Each row is a point. The window is the flat piece filled in between its corners: a triangle in 3 columns, a solid with four corners in 4, and so on. A path goes straight from each point to the next, and from the last back to the first. After which points does the path pass through the window?
(in the rows, 128 means zero)

Window:
[[134 151 132 163]
 [119  84 145 115]
 [ 85 107 164  91]
 [195 154 110  94]]
Path:
(1): [159 150 101 100]
(2): [113 101 124 106]
(3): [131 120 185  66]
(4): [148  99 161 113]
(5): [109 113  89 112]
(6): [120  99 108  79]
(7): [153 127 168  78]
(8): [208 125 152  99]
Through the window after points: 4, 8

Window:
[[133 151 130 174 126 182]
 [126 183  99 184 160 153]
 [139 100  83  34  82 129]
 [115 180 118 126  88 144]
 [103  70 151  60 158 101]
 [158 139 139  90 135 128]]
Path:
(1): [109 172 128  57 127 172]
(2): [119 181 117 133 152 158]
(3): [152 143 103 178 140 128]
(4): [129 150 139 144 103  98]
(5): [132 157 116 103 119 174]
(6): [123 148 123 119 135 216]
(7): [137 149 130 176 120 150]
(8): [146 119 100 126 121  88]
Through the window after points: 2, 4, 6

Window, 9 rows:
[[180 102 149 155 149 142 128 129 126]
 [111 146 144 120 122 171 132 180 129]
 [ 98 113  96 150 161  88  72 125 161]
 [112 135 104  89 150 124 146 137 125]
 [122 131 115 115  83 184 140  76 104]
 [134 164 129 130 164 133 160  74 128]
 [146 171 110 140 144 131 159 141 102]
 [120 151 123  95 120 140  97  81 103]
 [133  74 117 153 123 249  57 114  98]]
Path:
(1): [168 164  95 121 132 170 127 116 140]
(2): [138 134  79 128 109 183  71 106 173]
(3): [107 105 145 121 136 158 104 100  89]
(4): [ 88 131 122 152 149 119 111 123 113]
(5): [130 117  97 122 136 129  94 111 156]
(6): [130 142 124 114 130 176 129 147 133]
(7): [105 126 146 146 125 160 116 149 103]
(8): [ 96 105 147 161 189 109 115 112 107]
(9): [129 150  70 116 111 124  85 125 181]
(10): [127 143 106 114 141 148 116 128 140]
(11): [ 76 126 111 126 135 123 147 113  75]
(12): [100  97 155 127 144 126 122 117 102]
Through the window after points: 4, 6, 8, 12

Window:
[[ 85 127  88 125 200 148 120 133 114 123  97 113]
 [130  94 111 118 155 163 155 198 124 122 172 128]
 [148 146 119 107 138 128  93  93 125  66 198 136]
 [134 139  83 157 168  56 130  84  96 118 200 160]
 [135 188  92 138  48 153 146  95  73 114 130 103]
 [ 75  94 140 165 168 150 119 160  98  99 134 139]
 [152 112 152 130 167 129 135 177  88 133 108 129]
 [122 132 129 138 184 124 110 205 136 143 158 199]
 [107 108 100 130 143  84 128 199 112 105 107 144]
 [100 108 144 137 164 115 100 170 149 146 162 109]
 [178 105 103 122   7 153 144  76 125 128 127 154]
 [121 140 153  98  59 163 187  84 143 100 130 124]]
Path:
(1): [150 130 114 145 114 133 127 123 128 109 151 138]
(2): [147 122 113 204 154 139 141 174 120 114 145 126]
(3): [ 95 114 118  57 152 107  90 145 114 141 161 158]
(4): [100 108 102  83 138 128 117 138  47 123 150 158]
(5): [161 158 114 166 128 107 152 124 155 119 138 115]
(6): [132 131 125 143 130 135 124 134 134 107 129 134]
(7): [109 110 124  91 110 108 127 127  82 168 145 145]
(8): [106 128 115 112 116 141 137 146  85 135 149 143]
(9): [137 121 110 162 121 127 143 151 139 116 104 135]
(10): [115 133 125 213 175 115 130 170 152  81 161 120]
(11): [113  94 114  73 138 146 108 141  64 151 137 169]
(12): [115 132 123  83  93 115 128 130  83 116 168 155]
Through the window after points: none

Window:
[[137 109 152 155 155 186 150  96 116 149 125  97  85  87]
 [ 88 178 111 151 119  67 158 109 156 159 129 155 136 140]
 [100 149 107 137 161 144 132  93 122  64 147 154 121 116]
 [ 56 155 132 124 164 118 132  54 109 155 129 166 189 143]
 [ 97 155 107  75  91  86 203  55 125 159 134 193 183 121]
 [161  45 146 121 179 107  94 119 123  99  95  82 132 106]
 [ 91 138 157 107 117 109 106 139 135 140 155 213 130 150]
 [121  79 127  89 142 116 140 131  82 133 110  62  64 159]
 [ 96  75 211  78 105  83 163 132 126 103 104  33 102 134]
 [ 92 161 151 141 127  92 203 117 115 133 109 223 161 185]
 [187 106 129 156 173 179  88  84 110 101 182  68 157 138]
 [ 89 198  98 119  82 165 171 112 111 155  73 144 168 120]
 [146 129 122 126 211 181 139 160 106 125 161  75 133  88]
 [ 99  67 109 171 141 165 138 152 108 117 159 100 130 114]]
Path:
(1): [118 138 137 143 152 128 124  95  83 114 146 131 152 123]
(2): [128 175 144 120 113 114 112  99  47 131 164 114 120  79]
(3): [ 91 106 101 114 138 158 180 123 157 134  70 122 134 173]
(4): [101 117 125 111 122 122 170 110 146 136  97 137 149 164]
(5): [ 96 140 155 125 107  97 145  98  81 127 147 133 123  96]
(6): [113 142 126 129 113  92 122  83  74 121  93 110 117  98]
(7): [102 111 114 120 173 193 165 153 194 130 190 130 156 155]
(8): [131 110 138 124 162 179 175 126 188 115 108 142  94 201]
(9): [106 116 136 130 126 110 126  93  95 124 135 117 136 111]
(10): [105 123 120 131 130 111 135 120  90 121 137 114 137 122]
(11): [107  90 139 119 150 157 156 136 156 129 125 123 118 159]
(12): [ 94  72 149  94 101 169 154  76 176 204 130 115 198 193]
(13): [131 161 124 156 176  65 129 151  62  75 121 129  69  82]
(14): [113 156 153 144 128 104 121 123  63 109 134 136 129 105]
(15): [ 90 125 128 105 130 141 157 107 155 144 143 153 137 159]
(16): [129 116 117 119 149 154 130 111 162  96 149 123 116 135]
Through the window after points: 2, 16

Window (14 x 14):
[[132  98 138 109 153 101 137 120 194 149 152  93  54 181]
 [117 110 107 127 148  95  88  81 183 148 154 151  83 112]
 [133 154 119 111 166 150 172 151 108  17 172 176 206 104]
 [122 134 161 146 171 141  89  94 130 150 153  89  84 155]
 [104  77  97 102 137 141 102 108 138 118 136 100 134 163]
 [ 79 112 145 122 144  96 125 156 122 128 129  87  76  93]
 [114 116 208 103 150 151 120 149 150 170  99 143 142 117]
 [173  91 143 113 173 148 138 126 110  31 120 156 147  85]
 [133  80 139 158 130  99  77 164 149 144 170 111  97 164]
 [188 162 112  81 107 155 133 153 106  33 149 131 177  83]
 [167 135 102 113 187 196 157 181 118  84 134 147 174  60]
 [100  88 122 149  95 154 114 106 161 124 169 131  42 162]
 [144 150 148 142 165 123 158 156  94 156  49 155 140 115]
 [109 150 157  99 185 139  87 187 125 133  71 151  94 140]]
Path:
(1): [123 114 157 131 129 124 104 147 161 123 100 123 115 134]
(2): [117 116 152  97 180 154 119 146 110 155 147 148 119 130]
(3): [127 115 145 109 149 141 111 142 112 129 142 137 126 122]
(4): [165 156 156 134 162 103 140 160 195  68  85 103 156  98]
(5): [141 154 163 146 164 145 106 157 183 100  78  91 125 143]
(6): [ 98  93 115  82 154 127 120 141  79 146 139 172 108 125]
(7): [112 115 111  93 136 152 106 137 111 127 174 115  97 134]
(8): [154 107 166 180 166 104 123  90 191  87  60 126 162 144]
Through the window after points: 1, 5, 7

Window, 14 rows:
[[ 83 133  94 120 167  76  98 239 181  94 141  96 186 147]
 [164  71 130 185 117 176 163 205 150 135 169 138 119 104]
 [133 165  74 113 136 107 112 212 139  52 169 155 156 158]
 [126 105 100 129 103 164 115  63 101  82  79 156 145 110]
 [ 90 144  72 181 126 151 151  92  80  67 133 122 137 139]
 [ 92 194  83 115 181  85  93 229 125 115 153 143 151 106]
 [105 106  77 126 134 155 140  65  98 132 129 172 156 173]
 [ 90 177  90 118 124 138 104 183 185 108 160 118 125 139]
 [125 128 103 129  76 129 177  78 100 114 142 137 169 114]
 [134 135 118 118 159 178 148  52 104  84 143 127 173 127]
 [144  86 130 129 140 111 167 161 148 109 151 123  75 127]
 [156  90  92 174 128 112 109 139 156 113 194 129 121 102]
 [156 119  89 125 104 167 123  74  62 121 121  96 142 154]
 [167 152 104 179 126 136 151  83 125 114 104 142 147 151]]
Path:
(1): [166 140  50 114 119 133 147 143 121  95 152  96 151  84]
(2): [140 143  16 152 139 126 148 158 156 100 137  97 160 141]
(3): [112 137 141 132 131 118 111 163 122 111 143 159 130 125]
(4): [136 128 133 153 142  89 107 155 106  72 167 174 132 174]
(5): [116 153  48 123 124 166 150 150 138  85 140 108 160 113]
(6): [130 135  71 154 136 134 137 143 127 101 141 117 132 114]
(7): [125 130 151 125 114 129 111 145 142  91 166 146 151 152]
(8): [ 77 185 167 139 130  57 124 190 122  70 160 177 169 138]
(9): [122 101  48 135 148 156 128 130 135 115 129 101 146 146]
(10): [117 139  20 144 155 150 159 152 174  90 118 156 147 141]
(11): [114 146 146 131 109 126  94 162 135 117 182 107 124 123]
(12): [ 73 117 165 139 162 145 124 163  88 101 156 134 166 170]
(13): [145 140  47 120 113 117 116 160 168 104 145 118 129 107]
(14): [115 111  30  94 102 129 172 143 164 112  96 129 166 153]
(15): [103 141 136 155 171 114  87 164 121  96 164 126 155 133]
(16): [ 93 133 120 146 153 127  96 149 119 115 133 143 141 175]
Through the window after points: 4, 8, 10, 14
